Each point is reached from the start by the listed moves, each made once or not at all, plus a little noise. Say if it took an odd or an even number of moves. Then give how often each move was made.
(in the rows, 128 means zero)

Moves:
(1): [166 141 138 173 171]
(2): [115 146 113 153 102]
Start: [104 145 123 149 122]
Points:
[129 177 118 216 141] -> even (1, 1)
[101 143 125 147 121] -> even (0, 0)
[ 86 167 103 172  97] -> odd (0, 1)

Moves:
(1): [192 179 101 136]
(2): [111 150 165 128]
(3): [151 112 140  99]
(4): [134 110 153 149]
Start: [149 139 129 124]
Points:
[147 139 129 126] -> even (0, 0, 0, 0)
[215 190 102 133] -> odd (1, 0, 0, 0)
[172 122 139  94] -> odd (0, 0, 1, 0)

Moves:
(1): [151 155 114 126 113 116 160 106 103 133]
(2): [133 167 130 145 151 128 108 117 140 163]
(3): [148 117 151 130 137 120 130 105 155 117]
(4): [143 138 149 154 134 133 129 134 129  93]
(5): [132 131 121 135 140 107 137 148 132 148]
(6): [138 126 145  96 159 139 129 151 130 138]
(7): [122 146 150 168 110 113 156 145 138 143]
(8): [139 174 112  96 112 103  79 126 139  89]
Start: [141 119 120 144 122 124 125 115 140 124]
Points:
[155 127 164 186 114 100 158 110 181 129] -> even (0, 0, 1, 0, 0, 0, 1, 0)
[176 249 114 168  95  71 118  94 148 141] -> even (1, 1, 0, 0, 0, 0, 1, 1)
[188 191 105  78 122  97 110 113 126 101] -> odd (1, 0, 0, 0, 0, 1, 0, 1)
[168 206 125 206 123  77 174 119 143 201] -> even (1, 1, 0, 0, 1, 0, 1, 0)
[184 195 149 201 122  91 167  74 167 164] -> even (1, 1, 1, 0, 0, 0, 1, 0)
[146 123 116 151 131 101 130 132 145 141] -> odd (0, 0, 0, 0, 1, 0, 0, 0)

Moves:
(1): [133 124 122 118 137 123 142 134 122 125 146 123 160]
(2): [136 136 135 130 134 120 134 117 126 115 136 137 120]
(3): [121 120 143 120 142 114 119 163 118 112 132 144 139]
(4): [123 135 138 131 141 134 132 135 142 125 130 144 144]
(5): [145 129 128 120 138 106 132 114 115 130 136 143 135]
(6): [ 99 112 110 144 129 164 132 134 124 138 123 108 161]
(7): [118 149 128 112 125 116 138 122 117 122 120 120 107]
(8): [119 125 125 133 120 123 139 136 121 138 136 130 156]
(9): [126 125 125 128 117 130 127 115 137 124 129 129 134]
(10): [137 139 129 125 128 134 128 116 132 132 150 128 141]
(11): [134 126 131 124 129 116 128 114 134 133 135 121 137]
Start: [130 124 119 124 124 121 131 135 143 134 153 134 142]
Points:
[164 134 119 106 144  76 167  96 126 138 226 145 221] -> even (1, 1, 0, 0, 1, 0, 0, 1, 0, 1, 1)
[140 138 147 113 149  86 147 135 136 112 207 194 216] -> odd (0, 1, 1, 1, 1, 0, 0, 1, 1, 1, 0)
[ 95 147 133 117 156 134 148 154 135 111 175 147 187] -> even (0, 1, 1, 1, 0, 1, 1, 0, 0, 1, 0)
[151 136 119 119 122  93 150  91 134 133 200 164 188] -> odd (0, 1, 0, 0, 1, 0, 0, 1, 1, 1, 0)
[114 134 123  94 170 104 158 141 124 126 202 139 241] -> even (1, 0, 1, 1, 1, 1, 1, 0, 0, 1, 1)
[136 122 145 113 145  89 128 143 136 110 172 151 156] -> odd (0, 1, 1, 0, 0, 0, 0, 0, 0, 0, 1)
[115 101 125 114 173 111 150 159 130 127 187 149 249] -> even (1, 0, 1, 1, 1, 1, 0, 0, 0, 0, 1)
